Every row gives one point. Each copy is the shape, with its points in the same order, stretched, turned, moved and blurred by noise. Say if it was mirrored as well.

Shape (6 x 3):
[[ 10 -21   2]
 [  7  11  32]
 [-15 -58  28]
 [  6 -16 -28]
 [ 13  44  45]
 [-53   2  -9]]
Copy 1, 6 rows:
[[ 24 -10  -7]
 [ 24  24   0]
 [ 49 -16 -40]
 [  1 -25  -6]
 [ 13  53  17]
 [-41  21 -33]]
Copy 1 is: mirrored
Copy 2 (6 x 3):
[[ 22  -9  26]
 [  7   7 -14]
 [ 21 -60   3]
 [ 14  -5  51]
 [ -6  41 -35]
 [-52 -26  11]]
Copy 2 is: mirrored

Shape:
[[  7   7  35  -3 -30   1]
 [ 23 -32  16 -10  32 -12]
 [ 17   9  -6  19 -21 -24]
 [  4  -5  -9  -9  -9  -4]
 [-39  23  12 -14 -28   7]
 [  9   1  11  24 -12  -1]
 [ 23   4  -9  -7  22  11]
 [-12 -30  -3 -60   9 -12]
 [ -3  -5 -16   7 -21  17]
 [-11  -4  14 -27 -16 -18]
 [  8 -26  25  14   8   7]]
Copy 1:
[[ 33  -1  11   2 -31  -3]
 [ 12 -14 -19 -16  33   6]
 [ 27   6  19  12   5 -24]
 [  6   4  14 -11  -2 -12]
 [ 11  12  46  10 -42  11]
 [ 15   0   1  21  -3  -9]
 [  9  25 -10 -23  35  -2]
 [ -4 -15  27 -52   1  10]
 [ -6   8   8   7 -19 -20]
 [ 19 -11  30 -14 -19   2]
 [  6 -14 -19  12   1   3]]
Copy 1 is: only turned
Copy 2 (11 x 6):
[[-16  -1  30  -1   8 -18]
 [-14 -20  -2  39  26  -1]
 [ 23  34  12   7  19 -11]
 [  4   5  -6  -3  12 -14]
 [-27   9  21 -36  -3   4]
 [ 12  10  26  10   7   0]
 [ -1   3 -20  15 -27  -7]
 [-38 -31 -27   0  44 -11]
 [ 20  -1  -2 -18   1  -9]
 [-21   3   7  -3  31  -9]
 [  1 -23  21  18  14   1]]
Copy 2 is: mirrored

Shape, 11 rows:
[[ 27   4 -17   3  22  23 -27 -24]
 [ 22 -16 -27 -14   4  28 -27 -21]
 [  9 -13 -12  20  -9  24 -10 -19]
 [-25  15  35 -39  -6  13  31  16]
 [ 17  -7   9   1  12   5  15  12]
 [ 10   8 -13  -3  -3  -6  29   7]
 [ 24 -21   0  -2  -7  -1 -27  -9]
 [  8  19  -4 -22   2 -12  18 -11]
 [ 17 -21 -10  -7  11   0  32 -11]
 [ -9   3  59 -22 -16  14  31 -12]
 [ -6 -23 -11  13  19 -10   7 -12]]
Copy 1 (11 x 8):
[[-35  16  42 -24  22   7   0 -23]
 [-47  19   7 -21   8   0   3 -34]
 [-31  30  13  14   8  22 -14  -9]
 [ 31 -14   3  18 -51 -20  23 -18]
 [ -2 -23  18   7   4   5 -19 -14]
 [ 10  -2   7  -3  -8 -25 -35 -16]
 [-49  -1   4  -7   5   2  -4   3]
 [ -3   0  21 -15 -12 -45 -13 -14]
 [-11 -10   6  18  15 -23 -25 -32]
 [  1 -14  29  53 -50 -11  17  -4]
 [ -8  12   3  15  39 -10  -1  -4]]
Copy 1 is: only turned
Copy 2:
[[ 20  39  -5 -31  27  -3  -9 -14]
 [ 30  36 -26 -44  29   8  10 -15]
 [ 28  25   7  -5   7   6  20 -11]
 [  4 -31 -21 -15 -27 -12  -6  41]
 [ 10 -11 -10  11  23  -7  -6  16]
 [ 17 -19 -10   2  12 -29  12   5]
 [ 13   4 -10 -14  28  26  -2 -20]
 [ 10 -20  -7 -31   7 -28   3   1]
 [ 19 -10 -13 -16  38 -15  24  18]
 [ 19 -42  14 -19 -23   6  -6  36]
 [-10  16  -3   5  27  -8  27   6]]
Copy 2 is: only turned
Copy 3:
[[ 14 -16  31  15 -17  40 -20 -27]
 [ 19 -11  11  17   1  47 -18 -38]
 [ 17 -22  14  -2  11  20   1 -17]
 [-60   2 -29 -10   1 -12 -21  14]
 [  4  16   8  -8  -2   2 -15  11]
 [ -6  20  -3  -9  -4  21  14   2]
 [ 26  -4   9 -18  -4  25 -25 -30]
 [-21  18  -1 -12 -17  28   2 -17]
 [  1  32  20  -8  19  14   1  -7]
 [-60  -5   4 -38  22  -9 -23  22]
 [ 14   9  20  -9  10 -15  -1 -26]]
Copy 3 is: only turned
